Each row of a before or after table is a point. One or more steps were done to the points. Then noise was added and the rows were shuffled. The steps act on columns, c1 being the first. Write out the steps. A step turns or swaps two columns, mirrors them in a line or flattens them onto one, adds a multiple of one to another, or multiplies or shifts one. Angles are multiples of 10 degrees, from the lower column toward the higher: turns from -170 to 170, lines from 10 to 170 but not 90. Use the fewest steps. Two steps may share a column if one is a turn and the other turns, adds or multiplies; they go together, in the order done. Otherwise the lowest column goes first.
(in the rows, 128 means zero)

Before (8 x 3):
[[115 114  77]
 [176 138 109]
 [165  80 110]
 [208 174 140]
 [127 136 117]
 [123 158 138]
 [163 127 128]
 [109 164 123]]
After (8 x 3):
[[187 198 141]
 [112 117  78]
 [135 126 117]
 [ 87 173 111]
 [160 104 124]
 [132 162 127]
 [146 173 109]
 [158 119 139]]
Steps: mirror c1 and c2 in the line at 40 degrees

Before, 13 rows:
[[128 147 118 103 126 176]
 [111  98 106 137 140 159]
 [165 101  97 120 116  95]
 [147 167 115  67 167 190]
 [111  91  88  85 128 126]
 [164 123 100 120 105 162]
 [135 144 120 145 170 128]
 [135 112 113 124 117 176]
 [154 131 105 130 135 141]
 [132 127 121 134 174 150]
 [106 144  80 127 140 131]
 [173 139  98  97 167 106]
 [137 151 134 127 119 133]]
After:
[[134 113 113 125 117 154]
 [135 143 122 145 170 150]
 [162 123 101 121 106 153]
 [145 165 114  70 170 249]
 [111  98 106 137 140 115]
 [107 143  82 128 137 155]
 [111  94  88  85 126  72]
 [171 139  97  97 168 121]
 [130 130 122 136 178 149]
 [126 145 117 102 127 207]
 [136 151 134 128 121 169]
 [162 102  96 118 115  57]
 [153 130 106 130 134 148]]
Steps: add 1.5 times c2 to c6

Before (10 x 8):
[[132 140 112 164 137  70 139 122]
 [137  91 150 163 149 107 136  91]
 [158 176  71 121 177 120 131 120]
 [139 124 135 124 138  66 165  95]
 [159 132 144 156 142 100 175  99]
 [105 194 145 124 199 169 111 188]
 [143 103 138 124 150  86 136 115]
 [122 151  81 133 144 147 181 188]
 [177 143  96 141 145  99 166 176]
 [160 123 127 140  89 102 148 108]]
After:
[[129 132 144 156 140  88 174  96]
 [141 153  81 131 146 148 176 189]
 [ 88 124 132 126 136  76 163  97]
 [ 84 141 113 166 140  88 137 123]
 [143 173  73 124 178 102 114 120]
 [107 104 138 123 149  89 130 115]
 [145 193 145 125 205 173  87 189]
 [136 146  97 138 144  68 159 178]
 [118  92 151 165 148 109 125  88]
 [128 124 124 143  88  88 160 106]]
Steps: turn c1 and c6 by -50 degrees; add -0.3 times c5 to c7

Before (14 x 11):
[[ 91 118 153 116 149 152  96  95  71 119 107]
 [ 94 134  90 195 110 135 152 121 130  50 113]
 [178 144  68 129 162 176 139 124 139 161 133]
 [ 99 129 144 113 124 171  68  87 128 104  76]
 [120 135 130  98  99 181  77 111  99 115 129]
 [209 102 113 108 125 159 145 135 136 115 107]
 [209 130 100 170 118 121 136 133 147 145 139]
 [ 96 145  60 149 109 102 176 102 122  99 108]
 [102  80 169 115 136 202  71 101 120 113 114]
 [178 140 119 167 111 144 159 106 167 123  97]
 [177 168 121 106 166 144 124 141 145 123 125]
 [ 77 140 112 170  90 137 186 135 141 108 121]
 [ 79 103 133 105 135 150  59 132 126 118  85]
 [155 126 109 110 142 124 126  95 167 111 145]]
After, 14 rows:
[[210 102 151 124 124  91 127 136 136 114 108]
 [ 91 118  88 122 149 102 130  94  72 120 106]
 [ 97 145 209 129 108 162 148 101 121 100 110]
 [ 77 140 182  90  91 148 102 134 141 108 121]
 [210 130 152 101 117 161 146 133 148 146 138]
 [ 78 102  72 130 136  97 169 131 125 118  85]
 [177 139 158  87 110 141 116 104 168 124  98]
 [154 126 140 145 143 117 143  95 167 111 145]
 [119 134  86 115 100  68 159 111  98 114 129]
 [176 143 175  96 161  94 165 124 138 161 133]
 [ 99 128  72 111 125  86 153  87 128 105  77]
 [177 169 129 136 167 100 138 142 144 123 126]
 [ 95 133 170  74 108 166 142 120 130  50 114]
 [103  81  58  90 136  64 131  99 121 113 113]]
Steps: turn c3 and c7 by -130 degrees; turn c4 and c6 by 140 degrees

Before, 10 rows:
[[159 107 107  92 113 121 152 124 128 150 168 105]
 [163 117 140  93 180 168 160 139 159 162 147 123]
 [122 175 132 149  52 119 124 139 144 111 150 177]
 [161 162 112  90 126 105 116 166 121 109 135 117]
 [ 56 189 158 149  78 160 162 100 124 186 104 158]
 [149 141 133 155 102  70 126 126 135  66 138 118]
 [138 116 124 132 193 173 101 158 138 173 167  62]
 [146  76 125 115  91  91 110 133  98 122 130 150]
 [129 121  86  96 177 121 165 165 147 137 157 128]
 [120 114 166 135 116  70  78 106 158 143 155 110]]
After:
[[121 114 166 136 117  67  76 167 158 141 136 145]
 [135  62 123 134 192 173 101 164 137 176  83 147]
 [163 107 107  92 111 121 148 179 131 145 117 155]
 [149 156 123 117  86  90 116 131 101 122 123 173]
 [163 111 107  94 126  98 117 120 124 109  91  98]
 [152 120 132 155 105  72 126 144 134  64 124 120]
 [120 173 128 154  51 121 126 154 145 110 110  75]
 [ 59 145 159 148  75 158 164 112 124 184 166  62]
 [132 131  86  95 175 121 164 158 143 142  82 132]
 [162 127 141  97 180 170 160 156 161 164 107 136]]
Steps: turn c2 and c12 by -100 degrees; multiply c11 by 1.3; turn c8 and c11 by -110 degrees

Before:
[[147 155 115 149 159 116  89 152 127 129 170 129 136  78  95 156 140 140]
 [120 128 143 195 125 144 167  68 156  93  67 155 139 139 160 163  78 154]
 [126  84 167 142  75 206 169 163 158 173  87 178 147 166 113  70 147 156]
 [163 108 117 116 128 110 112 129 103 169 168  95 128  93  84 100 128  98]
 [130 152  86 120 184 120 100 123 110 132 158 111  95 119  63 146 115 137]
 [176 145 106 117 132 133 142 143 165 169 175 135 133 127 103 107 141 143]
 [ 62 182 200 135 157 137 152  79 104  82 112 168 118  84 121 165 101 115]
 [167  99 134 149 118 144 122 145 143 194 144 145 129 184  93 107 146 108]]
After, 8 rows:
[[128 155  88 122 181 119 101 139 122 133 161 113  98 122 190 144 112 137]
 [148 143 107 117 133 134 142 153  84 169 171 134 133 128 141 106 143 143]
 [134 153 116 152 163 118  83 168 119 134 171 129 137  80 159 157 142 143]
 [123 126 148 196 124 147 167  68 113  93  66 153 137 139  89 164  83 154]
 [105 179 197 131 157 138 150 118 146  79 111 171 115  86 145 161 102 114]
 [143  98 131 144 120 146 119 124 103 193 143 144 129 184 156 109 147 107]
 [137 105 117 118 128 112 114 112 136 165 168  95 124  92 177  99 129  99]
 [125  83 169 144  75 205 168 134  94 174  85 179 147 166 131  74 147 156]]
Steps: multiply c1 by 0.4; add 0.7 times c2 to c8; turn c9 and c15 by -160 degrees
